Every row gives one point. Before rounding, the points of a table are all equally far from one centre. They may lie mostly on one side of it. Write the centre, to within rounding.

Points (6 x 2)
.49; -.46
.20; -.26
.29; .33
.31; .34
.62; -.47
.52; .43
Centre: .58; -.02

Points (16 x 9)
.25; -.57; -.50; -.40; -.36; .37; -.31; .04; -.37
.26; -.59; -.84; .09; -.03; -.11; .01; .01; -.19
.10; -.54; -.94; -.01; -.11; .44; .06; .27; -.38
-.31; -.51; -.54; .21; -.12; .41; .29; -.20; -.07
.00; -.42; -.17; -.76; -.07; .25; -.25; .05; -.12
-.32; -.55; -.43; -.38; -.47; .17; -.05; -.20; -.30
-.32; -.41; -.07; -.18; .31; .11; .05; -.50; -.14
-.40; -.73; -.07; -.29; .03; .60; -.04; .31; -.21
-.15; -.63; -.44; .58; -.05; .29; -.02; -.12; -.10
-.11; -.58; -.39; -.21; -.35; -.27; .00; .52; -.03
.59; -.42; -.01; -.13; .12; -.12; .03; .18; -.16
-.09; -.27; -.48; -.34; -.21; .57; -.01; -.29; -.70
-.14; -.37; -.20; .32; .79; .21; .05; .04; -.15
-.15; -.65; .06; .02; -.10; .50; .22; .17; -.76
.08; -.35; -.59; -.09; -.29; .22; .55; .11; -.42
.06; -.82; -.35; .35; .13; -.15; .05; -.10; -.26
Centre: -.12; -.16; -.28; .00; .06; .13; -.14; .19; -.37

Points (27 x 20)
-.13; -.51; -.16; -.36; .09; -.07; -.42; .32; .15; -.01; .46; .06; -.16; -.27; .53; .07; -.18; -.25; .06; .46
.23; .05; .11; -.25; .20; .13; -.08; .09; .15; .22; .32; .22; -.17; -.19; .22; .39; .04; -.43; .24; .50
.19; -.64; -.04; .15; -.14; .11; .09; .21; .47; .11; .26; -.31; .38; -.50; .09; .05; .13; -.06; .10; .39
.01; -.02; .45; -.01; .03; .14; -.09; -.18; .21; -.24; .25; .27; -.28; -.29; -.12; -.05; .05; -.03; .16; .26
.28; -.55; .36; -.06; .08; .16; .13; .11; .31; -.29; .39; -.07; .02; -.50; .33; -.04; -.12; -.12; .36; .62
-.11; -.94; .06; .00; .13; .13; -.29; .14; .37; -.05; .16; -.31; -.01; -.19; .35; -.04; -.12; -.14; -.02; .39
.21; -.01; -.08; -.18; .25; .11; -.09; .10; .47; -.21; .36; .18; .16; -.38; .40; -.06; -.06; -.17; -.04; .62
.60; -.35; .09; -.10; .18; -.07; .16; .24; .21; -.27; .29; -.12; .00; -.40; .38; -.19; .04; -.27; .07; .30
-.12; -.27; .10; -.07; .35; -.25; .09; .11; .00; -.06; .39; -.02; -.14; -.16; .52; .23; -.32; -.34; -.02; .53
.04; -.50; .37; .00; -.13; -.23; -.40; .20; .25; -.26; .14; .20; -.06; -.37; .19; -.24; -.04; -.32; -.16; .25
-.16; -.35; .13; .15; .41; -.18; -.04; .09; .13; .09; .29; .05; -.30; -.18; .40; .23; -.02; .14; -.12; -.02
.17; -.60; .17; -.29; .24; -.09; .17; -.10; .05; -.16; .35; -.03; -.16; -.34; -.02; .17; -.30; -.39; -.18; .54
-.15; -.26; -.13; -.31; .31; -.03; .10; .11; .46; .27; -.02; .21; -.17; -.56; .43; .28; .19; .06; -.11; .29
.40; -.50; .02; -.29; .32; .18; -.34; .22; .50; -.18; -.19; .11; -.16; -.27; .09; .28; .10; -.11; .24; .49
.28; -.39; .34; -.29; -.02; -.19; -.07; .32; .36; -.29; .10; -.14; -.36; -.38; .54; .09; .04; -.32; .05; .48
.02; -.59; .15; -.17; -.01; .03; .04; .33; -.08; -.21; .31; .22; -.06; -.32; .38; -.04; .24; .43; -.10; .32
.15; -.54; .23; .08; -.04; .02; .27; .26; .09; -.55; .11; .19; .24; -.26; .34; .21; -.08; .14; -.22; .55
.09; -.60; -.02; .15; .28; -.10; .07; .41; .12; -.06; .31; -.06; .13; -.20; .29; -.02; -.21; -.20; .18; .69
.24; -.57; .16; -.23; .12; -.45; .03; .28; .18; -.12; -.19; .08; -.16; -.57; .05; .03; .08; .19; -.05; .42
-.10; -.41; .01; -.21; .30; -.37; .33; .15; .38; -.33; .37; .24; -.10; -.14; .14; .41; -.01; .01; .27; .36
.25; -.65; -.15; -.14; -.02; .04; .08; .07; .43; -.22; .08; -.12; .35; -.22; .48; .11; -.18; -.16; .30; .78
.02; -.25; -.12; .03; .04; -.11; .11; .23; .22; -.26; .64; .07; .28; -.44; .50; .09; .11; -.01; .34; .13
-.12; -.69; .12; -.22; .33; -.15; .09; .06; .16; -.15; .02; .25; -.01; -.69; .43; .03; -.32; -.22; .28; .44
-.17; -.66; -.01; -.48; .13; -.21; .25; .25; -.03; .05; .02; -.03; -.16; -.41; .41; -.01; .00; .25; -.17; .40
-.20; -.51; -.05; .00; .13; .05; -.11; .42; .14; -.08; .33; .19; -.09; -.50; .40; .03; -.04; -.03; .23; .73
-.16; -.71; -.10; -.35; .32; -.02; .00; .09; .16; -.30; .18; .17; -.01; -.04; .11; .22; .16; -.01; -.26; .56
-.21; -.41; -.04; -.05; -.08; .03; -.32; -.01; .30; -.23; .01; .24; .07; -.83; .38; .22; -.34; -.01; -.01; .53
Centre: .03; -.35; .04; -.18; -.08; .04; .01; .10; .17; -.08; .03; .03; .04; -.24; .21; .19; -.11; -.07; .10; .20

Points (28 x 24)
-.05; -.15; -.47; -.38; .15; .41; -.07; .33; .45; .16; .21; .32; -.25; .25; -.02; -.49; -.46; -.06; .34; -.06; -.47; .19; .16; .13
.24; .35; .04; -.10; .31; -.31; -.08; .39; .41; .04; .32; .38; -.39; .31; .34; -.27; -.39; .37; .21; -.22; -.32; -.14; -.07; .53
-.50; .28; .09; -.14; .07; -.10; .01; .32; .10; .21; -.28; .40; -.47; .25; .17; -.22; -.29; -.07; .04; .18; -.44; -.38; .33; .18
.15; .40; -.28; -.28; .42; .19; .19; .03; .65; .11; .30; .12; -.54; -.08; -.11; -.16; -.25; -.25; .36; -.28; -.28; -.26; -.57; .02
.19; .30; -.26; -.24; .16; -.05; .20; .00; .31; -.02; .32; .49; -.21; .55; -.20; -.06; -.71; -.05; .08; .09; -.20; -.15; -.05; .11
.23; .16; -.20; .01; .23; .03; .05; -.02; .53; .36; .12; .04; -.41; .14; -.04; -.24; -.76; -.18; -.01; -.32; -.39; .02; -.49; .20
.11; .37; -.28; .01; -.08; -.10; .11; .04; .67; -.19; .06; -.04; -.29; .58; -.06; -.17; -.42; .19; .12; .00; -.51; -.08; -.19; .22
-.29; .50; -.33; -.16; .32; .06; -.17; .12; .59; .33; .32; .34; .24; .12; .03; .21; -.83; -.16; .21; -.14; -.32; -.26; .01; .40
.18; .18; -.16; -.16; .05; .26; .19; .23; .28; .07; .10; .31; -.54; .52; .39; .22; -.47; -.06; .16; .32; -.42; -.39; -.31; .20
-.21; .41; -.37; .01; .38; .29; -.16; .16; .33; .19; -.23; .22; .03; .49; .16; -.01; -.59; -.36; .04; .10; -.39; -.03; .39; .28
.37; .09; -.04; -.40; .16; .28; .05; .40; .49; .33; .26; .51; -.69; .09; -.05; .03; -.48; -.16; .06; -.18; -.56; -.14; .01; .35
-.26; -.11; -.14; -.06; .44; .33; -.17; -.10; .45; .06; .18; .60; -.08; .29; -.05; -.32; -.79; -.11; .09; .02; -.28; -.17; -.43; .37
-.32; .18; -.02; .03; .53; .36; .09; .06; .19; .38; .30; .27; -.24; .65; .00; -.06; -.77; .17; .07; -.32; -.44; .01; -.09; .41
-.57; .02; -.10; .14; .65; -.41; .23; .24; .34; .07; .26; .59; -.46; .49; .26; .25; -.40; -.08; -.27; .04; -.25; -.04; -.19; .12
.02; .17; -.41; -.06; .41; -.22; .36; .27; .19; .28; .17; .12; -.31; .42; .09; -.17; -.61; .21; .22; -.23; -.18; -.29; -.38; .11
-.06; .37; -.35; .16; .48; .06; .23; .30; .07; .35; .09; .39; -.43; .72; .02; .11; -.33; -.01; .25; -.17; -.63; -.13; -.16; .16
-.12; .40; -.27; -.29; .66; .15; .31; .25; .76; .50; .06; .15; -.19; -.05; .31; -.31; -.34; -.12; .11; .03; -.56; .12; -.01; .49
-.06; .24; -.21; -.25; .42; .18; .24; .18; .34; .30; .12; .36; -.46; .06; .19; .45; -.86; .17; .24; -.08; -.60; -.17; -.01; .34
-.13; .42; -.39; -.22; .20; -.02; .47; .21; .59; .22; .02; .11; -.64; .24; .20; .14; -.49; -.40; -.02; -.34; -.46; -.05; -.06; .59
-.50; .56; -.11; .09; .14; .21; .27; .19; .23; .01; .37; .40; -.49; .39; .02; .31; -.69; .12; .20; -.30; -.26; -.27; .06; .49
-.21; .16; -.34; -.17; .31; -.22; .16; .18; .43; .17; -.18; .12; -.25; .61; -.27; -.11; -.52; .07; -.01; -.11; -.59; -.11; -.44; .24
-.30; .56; -.36; -.02; .26; -.18; -.26; .09; -.03; .08; .25; .22; -.32; .33; .24; .24; -.45; .01; -.12; .15; -.60; -.06; -.38; .29
.12; .27; -.18; -.15; .13; .39; .22; .10; .27; .05; -.17; .36; -.10; .48; .24; -.20; -.83; -.24; .06; -.08; -.22; -.10; -.39; .37
.04; .24; -.01; -.07; .16; -.17; .13; .39; .37; .12; .29; .19; -.17; .25; .02; -.28; -.94; .15; .19; -.30; -.07; .02; -.03; .49
-.05; .46; -.38; .05; .12; .11; .06; .21; .41; -.09; .31; .50; -.49; .47; .09; -.21; -.57; -.13; .08; .15; -.16; -.31; -.21; .37
-.10; .26; -.29; -.06; .42; -.06; .34; .09; .59; -.02; .05; .31; -.30; .55; .16; -.06; -.66; .47; .14; -.41; -.01; .24; -.35; .38
-.16; .35; .14; -.14; .46; -.09; .08; .55; .52; .40; .11; .07; -.54; .36; .20; .45; -.56; -.09; .20; -.27; -.52; -.21; -.15; .44
-.27; .08; -.17; -.17; .18; -.06; .16; .18; .49; .17; .43; .45; -.28; .39; .31; -.14; -.48; -.29; .23; .37; -.50; -.25; -.14; .63
Centre: -.19; .03; -.04; -.02; .20; .16; .09; .17; .34; .07; .10; .26; -.07; .02; .08; .20; .01; -.02; .03; -.18; -.14; .08; -.11; .28

Points (28 x 24)
-.32; .08; .46; .28; .22; -.27; .46; -.30; -.21; .31; -.30; -.09; -.39; -.49; .64; -.47; -.18; -.08; -.58; -.14; .47; .18; .42; -.32
-.06; -.21; -.13; .24; .35; .09; .51; -.05; -.58; .41; -.72; -.07; .22; .07; .08; -.15; .15; .48; -.44; -.04; .10; .21; .51; .07
-.13; -.05; .19; -.13; .06; -.07; .34; -.52; -.11; -.11; -.33; .37; -.37; -.69; .09; -.16; -.08; -.19; -.42; .13; .06; .49; .16; -.30
.05; -.39; -.15; -.12; .27; -.01; .48; -.09; -.23; .13; -.86; -.17; -.29; -.42; .16; -.49; -.16; .02; -.11; -.12; -.14; .39; .33; -.01
-.44; .16; -.15; .19; .06; .15; -.17; -.18; -.24; .32; -.25; -.07; -.04; -.40; .24; -.01; -.02; .23; -.51; .16; -.30; .47; .70; -.17
-.63; -.17; .08; -.04; .08; .07; .78; .01; .02; .25; -.05; -.24; .19; -.14; .30; -.29; .40; -.15; -.48; -.34; -.22; .24; .57; -.12
-.71; -.44; -.17; .26; .22; .07; .52; .32; -.11; -.01; -.47; -.03; -.18; -.27; .21; -.34; .17; .28; -.79; -.37; .18; .13; .40; -.01
-.26; -.43; .08; .39; .36; .29; .61; .00; -.19; -.01; -.15; -.01; -.24; -.20; -.12; -.43; .00; .30; -.38; .12; .08; .27; .12; .02
-.03; .08; .12; .10; .17; .05; .49; -.22; -.60; .19; -.59; -.23; -.21; .00; .45; .27; .13; .00; -.84; .01; .00; .25; .48; -.18
-.62; -.07; .25; .05; .24; -.05; .51; -.17; -.28; .07; -.53; -.01; -.33; .24; .23; -.21; .08; -.22; -.72; -.11; -.01; .45; .40; -.46
-.05; .29; .61; .29; .14; -.12; .36; -.35; .04; .01; -.71; .10; -.05; -.21; .34; -.12; .12; .51; -.77; -.41; .24; .13; .33; .06
-.16; .12; -.02; .10; .37; -.28; .41; -.24; -.18; -.27; -.54; -.25; .03; -.12; .20; .10; .38; .06; -.57; -.38; .27; .41; .62; .20
-.33; -.14; .09; -.01; .21; -.07; .61; -.12; -.37; .62; -.54; -.27; .01; -.50; -.29; -.45; .34; .31; -.54; -.08; .11; .17; .66; -.32
-.63; -.51; .39; -.01; .26; .31; .41; .00; -.12; -.02; -.51; -.10; .00; -.20; .28; -.25; .21; -.01; -.72; .00; .00; .32; .56; -.06
-.12; -.30; -.06; -.05; -.24; .11; .48; -.15; -.46; .06; -.32; -.02; -.25; -.67; .16; -.24; -.10; .22; -.07; .41; .09; .32; .63; -.19
-.38; -.12; .33; .47; -.06; .06; .70; -.24; -.34; .08; -.93; -.29; .12; -.17; .28; -.09; .45; -.40; -.47; -.30; .54; .52; .49; -.12
.03; .01; .30; .13; .36; .06; .45; -.03; -.55; .06; -.60; -.04; .03; -.18; -.07; -.47; .38; .57; -.58; -.02; -.08; .04; .39; -.27
-.14; .08; .51; .33; .09; .11; .94; .00; -.33; .15; -.27; -.16; -.26; -.11; .29; -.20; .27; .14; -.12; .22; .01; .20; .38; .06
-.52; -.27; .06; .14; .30; .12; .52; -.40; -.04; -.15; -.54; -.12; .25; -.31; .47; .08; .13; .35; -.76; -.02; -.21; -.02; .50; -.39
-.51; .04; .56; .54; -.24; .42; .26; -.04; -.13; .27; -.15; -.30; -.07; -.41; .05; -.24; .15; .28; -.84; .00; -.12; .30; .37; -.06
-.41; .02; -.04; -.11; .11; -.15; .11; -.26; -.20; .05; .11; .18; -.21; -.33; .37; -.09; .10; .32; -.58; .07; -.23; .34; .26; .00
-.04; -.32; .11; .39; .17; -.19; .39; -.16; -.59; .07; -.45; .24; .01; -.41; .49; -.14; .22; .31; -.78; .37; .33; .40; .59; -.21
.05; -.32; -.13; .19; -.04; -.05; .38; -.30; -.02; -.25; -.65; -.08; -.06; -.10; .28; -.22; -.41; .36; -.57; -.45; .32; .00; .59; -.12
.05; -.19; .16; .17; -.08; .17; .29; -.06; -.32; -.04; -.27; -.33; -.31; -.22; .53; .04; .39; .53; -.31; -.16; -.11; .06; .74; -.45
-.12; .14; .42; -.08; .64; .05; .63; .07; -.26; -.09; -.48; -.08; .25; -.54; .55; -.30; .09; .42; -.58; -.20; .21; .40; .39; -.30
-.03; -.36; .13; .27; .77; -.31; .29; .13; -.07; -.11; -.37; -.17; -.19; -.22; .42; -.52; .03; .02; -.41; .18; .03; .49; .34; -.47
-.22; -.16; -.10; .04; .22; .05; .56; -.20; -.25; .41; -.19; -.17; -.17; -.13; .21; .10; .25; .13; -.63; .25; -.06; .41; .79; -.46
-.23; .04; .34; .55; .46; -.07; .09; -.11; -.49; .24; -.29; -.33; .51; -.20; .49; -.15; .30; .20; -.48; .04; -.05; -.04; .47; -.01
Centre: -.18; -.09; .15; .28; -.15; -.23; .30; .13; -.04; .17; -.49; -.14; .20; -.34; .18; -.03; .07; .10; -.32; -.12; .17; .32; .10; -.39
